Each row is a point. To make a cloud, some directions were put in groups of two or more. Within a group, all points are equally far from the middle, so they leave a hole (a ring in 2 directions, a hollow ball in 3). The other directions are filled evenly. Then the cloud was stretched, turned, moved and blurred a little. Count the holes, and give their numbers of directions, smallest first.
In the rows, 128 means zero.

Cloud, 15 rows:
[[198 130]
 [196 116]
 [102 104]
 [175 151]
 [194 113]
 [186 105]
 [127 155]
 [197 117]
 [144 156]
 [126  96]
 [195 114]
 [130  95]
 [139  94]
 [118 153]
 [175  99]]
Holes: 1 (2)

Cloud:
[[133 132 116]
 [104 130  87]
 [105  88 186]
 [ 57 121  89]
 [ 94 120 152]
 [ 56 169  56]
 [140 157 123]
 [ 59 162  70]
 [122 171 126]
 [113 103 144]
 [135 119  90]
 [135 119 186]
 [ 60 149  98]
 [ 79 165 182]
 [ 73 153 112]
 [104 154 111]
 [ 53 139 125]
 [135 150 195]
 [146 145  91]]
Holes: 0

Cloud, 27 rows:
[[ 75  77 149 175]
 [100 163  98 114]
 [120 116 174 148]
 [ 54  69 142 160]
 [174  99  85 149]
 [101  80 172 160]
 [125 151  95 156]
 [109  88 159  51]
 [142 128  96  64]
 [103 161 125 145]
 [ 92 101 135 184]
 [110 146 178  80]
 [104  67  80 169]
 [109 162 109 142]
 [171 134  83 131]
 [ 69  70  98 163]
 [ 39  88 152 114]
 [ 97 157 168 106]
 [183 114 133 109]
 [149 109 172 126]
 [105 138 127 171]
 [143 119 123  49]
 [ 82 148  97 101]
 [160  79 155 132]
 [185  97 115 128]
 [ 73  67 175  84]
 [ 86 101  80  99]]
Holes: 2 (2, 2)

Cloud (51 x 6):
[[158 124 171  85 100 171]
 [127  99 125  91  84 144]
 [112 117 154 121 111  81]
 [182 120 173 108 187 124]
 [148 119 170 162 175 156]
 [131 108 155 155 132  88]
 [137 104 150  95 111 168]
 [131  98 136 130 159  96]
 [157  73 142 102  80 103]
 [ 84 189  77 129  75 109]
 [120  65 113 170 148 209]
 [110 134 196 120 114  86]
 [132 109 182 120  69 138]
 [ 78  36 145 156 160 175]
 [136  76 162  95  54  74]
 [ 71 105  94 126 100 187]
 [ 71 153  92 133 119 146]
 [ 65 144 120 226 160 158]
 [ 97 133 144 193 115 175]
 [113 143 142 177 133 207]
 [ 91 104 184 105  87 164]
 [179  79 125  90  89 137]
 [146  95 136  86 165  93]
 [100 159 142 110 123 131]
 [126 145 134 151 170 134]
 [139 211 129 112 133 105]
 [ 92 111 154 162 111 143]
 [ 73  92 162 108 151 142]
 [ 93 144 127  80 165 134]
 [140  95 143 157  73 110]
 [ 71  56 173 103 164 223]
 [134  62 138 125 140 109]
 [ 77 100 182 167 111 193]
 [ 76 131 118 207 146 210]
 [118 107 136 131 135 197]
 [107 126 100 144 142 148]
 [178 150 124 153 135 142]
 [ 79 115 140 192 202 151]
 [124 117 200 140 169  95]
 [138  85 136  89  67 117]
 [ 89  84 160 158 184 206]
 [175  53 135 143  61 154]
 [113  54 117 167 157 176]
 [ 83 115 186 149 132 128]
 [137  59 213 109  96 123]
 [ 69 132 155 176 155 143]
 [161 157  82 143 167 158]
 [ 93 180 114 176 139 150]
 [102 157  99 102  76  91]
 [154  70 167 108  98 170]
 [108 125 137 125  67 160]]
Holes: 0

Cloud, 88 rows:
[[126 155 135  95 141  84 194  83]
 [117 142 139 173 170 125 119 155]
 [ 67 133 131 155 174 136  97 144]
 [135 122  42 109 175 150  97 154]
 [156 198 160 141 112 143 122 112]
 [164 107 150 126 140 128 110  69]
 [159 115  91 108 195 146 130 131]
 [114 115 127 146 199 148 148  69]
 [127 179 129  62  99 127  94 110]
 [150 143  86 111 199 122 140 102]
 [ 56 119 110  90 131 185 120  74]
 [141 107 174 152 165  90 162 124]
 [111 166  66 124  96 174 102 123]
 [168 122  90  91 156  41 151  88]
 [ 13 103 148 131 135 164 148 109]
 [137 171 201 169  91 105 167 101]
 [148  97 142 117  91 131 170 138]
 [ 41  80 141 126 170 148 146  98]
 [107 149 162  84 172 107 178 167]
 [113 188 148 160 190 189 153  63]
 [137 115  59 141  83  60 144 154]
 [168 138 139  92 127 160  93 158]
 [135 175  79 134 114 177 134 109]
 [107  99  52 159  69  88 136 137]
 [144 188 111 146 195 107 115 121]
 [ 96 127  80 143 114 146  65 162]
 [ 98 100 107 106 115 201  58 159]
 [ 76 184 181 125 106 103 131  95]
 [162 134 165  99 168 125 101 187]
 [140 113 154 200 144 117 164 131]
 [ 69 157 110 121  65 113 119 139]
 [154 172 114 126  75  67 120 151]
 [123 120 136 122 201 138 206 163]
 [ 94 161 204 184 100 138 167  88]
 [111 207 120  89 152  94 142 154]
 [ 98 152 151 116 109  85 180  64]
 [123 136 140 104  90  83  75 143]
 [ 88 146 222 149 191 120 162 106]
 [173 188 116 101 114 139 132 109]
 [141 178 176 109 202 104 181 173]
 [126 109 128 134 127  77 131 153]
 [199 103 145 108 180 152 142 130]
 [103 135  49 112  85 122 181 127]
 [142 221 128 157 214 151 167 150]
 [151  78 168  98 108 161 144 111]
 [205 175 106 112 143  94 110 158]
 [155 138 110  73 182 188 205 164]
 [168  99  74  42 111 151 103 171]
 [124 181 190  92 169 196 132 143]
 [114 142 116 110  70 103 152 160]
 [122 178  96 125  75 110 119 162]
 [160 142 122 108 211 140 208 125]
 [147  87  75 103 135  83 156 177]
 [ 84 145 116 127 162  81 158 134]
 [ 77 179 180  98 149 163 109 120]
 [140 156 168 185 165 141  95 103]
 [132 142 144  82 188 120 165  75]
 [ 47 143 190 165 184 168 149 125]
 [128  94  82 139  96 177 184 195]
 [163 121 161 134  83  95 171  81]
 [128 101 180 126 230 209 120 112]
 [147 175 118 137  92 111  87 112]
 [ 41 149 166 180 175 135 122  99]
 [138 113  63 117  86 132 106  93]
 [115 140 130 104 168 111  74 144]
 [156 105 174 156 159  84 154  46]
 [118 125  92 119  57  89 156 133]
 [ 74 114 177 171 117 188 183  84]
 [183 162 169 124 181 112 111 151]
 [140  69 135 107 109 131 126 102]
 [143 131 135 112 198 125 122  76]
 [133 145 149 165 185 156 104 153]
 [ 83 174 162 114 192 140 111 127]
 [189 114 104  77 108 142 181 159]
 [122 136  71 169 114 120 117 187]
 [190 119  61  64 118 159 132 183]
 [122 165  93 109 179  91 120 181]
 [ 79 129  95 118 158  86 160 140]
 [107 149 187 156 168 120 195  35]
 [151 132 150 190  89 118 187  84]
 [151 119 155 151 191 112 155  52]
 [104 130 158 119 212 175  94 101]
 [133 169 125  79 122 103 191 187]
 [107  86  69 152 104  97 137 149]
 [114  65 128 130 132 118 139 144]
 [ 92 143 152 101  69  74 154  83]
 [133 147 145 134 119 167 193 198]
 [110 150 115 163  97 159  93 150]]
Holes: 2 (2, 2)

Cloud:
[[153  63 162 164 156 197  99  53 121]
 [ 99  84 178 147 146 134  77 151 126]
 [120  56  85 145  76 158 189 148 127]
 [182  94 113 125 107 144  99  98  67]
 [ 71 106 103 167 175 126 100 118 177]
 [151  98 199 143 135 199  99  49 133]
 [ 81 121  76 174 134 192 158 136 154]
 [ 79 144 114 158  58  96 136 106  97]
 [125 110  52 161  74 149 169  88 145]
 [127  93 150 117 205 170 118  93 183]
 [151  83 108 122 105 167 173 120 183]
 [ 95 141 143 157  87 145 190 123 161]
 [172 118 102 182 145  91 117 142 160]
 [114 125 152 145  78 106 176  69 115]
 [171 136 147  94 145 181 179  54 108]
 [ 96 136 121 182 136 151 148 158 170]
 [165  55 100 102  91 156 169 125  90]
 [116 134 190 135  96 158 101 178 165]
 [144 166 116 125 141 163 103  58 158]
 [107 175 155 173 128 106  95  86 139]
 [113 142  91 107 121 146 204  85 152]
 [148 136  90 169  84 219 156 138 144]
 [130  81  89 156  89 188 137 130  85]
 [166 188 141 138  95 127 121 152 114]
 [134 105 142 177 104 187 165 106  94]
 [118  79 118 174 101 181 119  43 139]
 [118 149 126 147 147 192 140  66 199]
 [138 158  29 157 130 168 127 112 143]
 [178 127  52 132 150 118 166 146 141]
 [107  99 157 144 129  99 132  34  99]
 [104 207 114 161 104 146  96 116 155]
 [170  72 101 113 180 139  86  88 118]
 [ 85 132  68 167  69 133 153 108 151]
 [180 112  89 171  88  81 142 106 130]
 [200 130  81 164 112 119 161 146 127]
 [109 133  39 149 103 138 202 145 122]
 [ 74  74 164 165 113 159 172 115 154]
 [180 140  64 144  91 155 143 161  95]
 [190 106  83 118 164  91 162  96 123]
 [106 166 176  98 114 156 140  68  91]
 [178  79  98 130 172 211 123 108 173]
 [120  96 141 160  71  87 120 153 140]
 [175 136  99 160  93 144  94  72 114]
 [110  56  81 137 182 140 116  63 150]
 [ 97 114  95 188 150 148  98  60 147]
 [148 109 102 102 117 175 161 200 140]
 [ 88 123 140 157 112 180 145 146 109]
 [198  96  75 163  92  98 158 114 126]
 [183  94 154 139  99 189 122  51 100]
 [148 158 134 144 149 153  72  85 171]
 [144  91 105 140 191 173 114  31 138]
 [195 117  89 158 140  77 145  80 112]
 [179 106 111 143  99 198 177 173 156]
 [180 119 133 169 106 144  97 122 190]
 [196  86  80 178 155 161 137 131 128]
 [134  70 121 162 102 169  87 187 131]
 [155 125 155 101  97 195 174 132  94]
 [152  90 126 163  50 104 152 105  89]
 [107 153 170 166  97 155  55 137 162]
 [ 92 157 131 120 147 142 121 193 165]
 [130 104 181 116 109 127 109 146  70]
 [122 153  73  93 144 188 175 103 167]
 [145 145 145 124  87 142 113 197 163]
 [147 158  87 116 158 186 172 139 144]
 [195 103 134 171 128 103 136 152 130]
 [139  99 130 107 112 133 156 135  52]
 [175  80 164 158 118 198  92 137 127]
 [ 87 175 128 139 110 159 147 119  90]
 [162  72 110 173  59 140 111 122 141]
 [122  84 134 135 179 151 123  18 113]
 [ 92  60 157 132  98 174 169 108 157]
 [147 184  90 155 113 129 181  93 125]
 [ 82  62 159 180  98 185 147 136 161]
 [137 162 170 126 164 133 106  72 106]
 [ 71  74 131 103 165 174 142 136 141]
 [128 125  98 198  71 155 105 151 118]
 [115 109  38 147 118 150 163 141 186]
 [161  95  87  85 108 128 165 179  97]
 [115 108 193 136 181 131  90 111 147]
 [ 93  55  86 126 123 150 133 190 136]
 [147  44 146 200 142 171  92 107 130]
 [ 99  92  76 163 119 202 199  93 123]
 [133  80  69 103 122 178 202  83 140]
 [174 132 124 146 127 137  61  87 143]
 [126  67  86 145 147  82 126 117 158]
 [121 106  54 185  99 193 201 101 170]
 [139 145  45 141  66 146 187 164 112]
 [136  49 146 122 170 120 127 145 149]
 [155 129  59 134 103 205 149 173 141]
 [117  26  73 178 160 134 146 118 159]
 [ 87  74  97 135 119 154  78  94 136]
 [164  78 156 132 158 165  96  46  97]]
Holes: 1 (8)
